Rows are points. A path goes straight from each point to the next, and from the last back to the first. The post is the endless flat space through its rows: a point in 2 columns, a line in 3, a plane in 4, and so on, so that a path can go around it. Count how often the path circles the post. Going back the other way cancels.

Post, one row:
[[6 1]]
Path (17 x 2):
[[ 15 -16]
 [ 34   7]
 [ 15  52]
 [-11  13]
 [-22 -24]
 [  8 -19]
 [ 38  11]
 [ 11  51]
 [-33  24]
 [-39 -25]
 [ 24 -43]
 [ 60  -6]
 [ 27  36]
 [ 32  17]
 [ 40 -21]
 [  2 -45]
 [ -8 -19]]
Times around: 2

Post (7 x 8):
[[-31   1  32  -2  22   3  -5  15]
 [ 10   5  18 -28  10   3  13  29]
 [ -8 -11  14 -16  14  38  12 -23]
 [ 16   0  37  -1  -3  17   1  -2]
 [-23  11  -7  60   4 -31  17 -17]
 [-17   4 -26 -17 -60 -20 -16 -25]
 [-27   1 -24  -3  -9  40   4   5]]
Path, 13 rows:
[[ 10 -40  19 -29   8  -9  10  -7]
 [-13 -16 -15 -24   4  16  40 -32]
 [-12  -1   5  -8 -10  39  27 -47]
 [ 20  24  -1 -24  23 -13  36   1]
 [-32   1  14 -56  -7  25 -43  -5]
 [-22 -21   4 -54  -6   9 -21   6]
 [ 16 -19  42   9   1 -15  -3 -11]
 [-52 -21 -32 -24 -33  -3  26  -4]
 [-23  -4  19 -20  -5  24  21 -29]
 [-18  39 -24  17 -35  10  10 -13]
 [ -8   6  -4 -18  46 -23  16 -12]
 [ -7 -16 -32 -15  14  35   5  -5]
 [ -5 -42  25 -24  17  14  -3   8]]
Times around: 2

Post:
[[ 10   3  -5  -3 -10   7  26  -4 -28  25   6  -9]
 [-11  -9  -5  -7   7  -1  21   2  -4  13  12   3]
 [-23 -39  -1 -12   8  -9  -5   2  22  -1  -8  37]
 [ 12   2  -1  -7  -5 -28  21 -24 -26   3  -3 -17]
 [  5 -11  -6  -4   2  -3  10  -5  17 -11   5  18]
 [  9 -16  -9  11   3  -7   3  -1   5  34  14   0]
 [ -3   3   6 -11 -15   5  17 -34  33   7 -16 -14]
 [-25  -6  14 -30  -7  18  -6   1  10 -19   1  19]
 [-12  13  -4  -8   4  10  -9 -13  33  25 -17  12]
 [ 17   8  11  31   3   3  15 -25   0   2   2 -10]
 [ -5  11   5   3  -5  -9  -3  20  -9 -10  -9  -6]]
Path (30 x 12):
[[-16 -22   4 -18  18  11  -6  -4 -12  55   2  47]
 [ -2  -8  22   2 -15  -9  -3   4  16   5   1   7]
 [ 14 -10   7  26  -5  11  34 -17  -2   1  33 -11]
 [ -6 -28  -4  15   8  13   4 -13  22  -3  10  32]
 [  6  -2   2  -3  -3 -18  10 -26  14   0   5  -3]
 [  5  22   1   1  -6  -2  21   1  18  -9 -18  -4]
 [  8 -11   6 -38  -4 -18 -21 -20   7  19  -9   3]
 [ -6  -6   6 -23 -16  13 -11  -8  -6   4 -17  -2]
 [ -9  -8   5  -5  -5   7 -27  -9  21  11   3   5]
 [ 12  18 -16 -14 -14  -1  53 -35   9  -4 -12  -3]
 [  4  -8  -8  -1 -11  -8  36   5 -15  60  14 -12]
 [-24 -23  19 -28  -8  11 -16  -6  16  -4 -23  29]
 [ 13  22  10  22  12  -7  28 -15 -17 -24  -2 -20]
 [  6   0   5  12   4 -11  20 -27 -23 -30 -11  -5]
 [-16  -9   1 -23   6   4 -22 -13  28  36   3   2]
 [-15 -13  17 -12   8  -1  11 -18   1 -11 -23  15]
 [  3  -5 -15 -10   3   7   6   7  21  28  12 -15]
 [ -8 -19  12  19   6 -15 -15   2 -22  -7  -4  10]
 [ -2 -23  -6  18  -5   6  -9  -2  -7  26   2  29]
 [ 11  -5 -16   0  -8  -6  30 -17 -20  10   6   6]
 [ -9  -9   6 -13  -6 -18  20 -44   3 -20 -25  -9]
 [ 21  -3 -10  17  -9 -11   8 -19  11   4 -11 -11]
 [-18  -2  -2  -1   1   1  29   1  17  -7   4   0]
 [ 27   4  -3  18  -3  -1  43 -22  14   1  11  -2]
 [ 11  11   9   9  14  -9  14 -18  -8   6  -2   4]
 [ -9 -17  -3 -30 -12  -4   8  -5   9  19  -4 -20]
 [-19 -23  -8  -4   5 -15   9  10 -11  -3 -17  -8]
 [-21  22  -7 -26   1  -2  -3 -13  19  -7  15  -7]
 [ -6 -18   9   1  -5 -28 -17  -2  -4  -6   0  16]
 [ 18  11  13   3  -9  -4   8 -43   0  28  -8  -9]]
Times around: 3
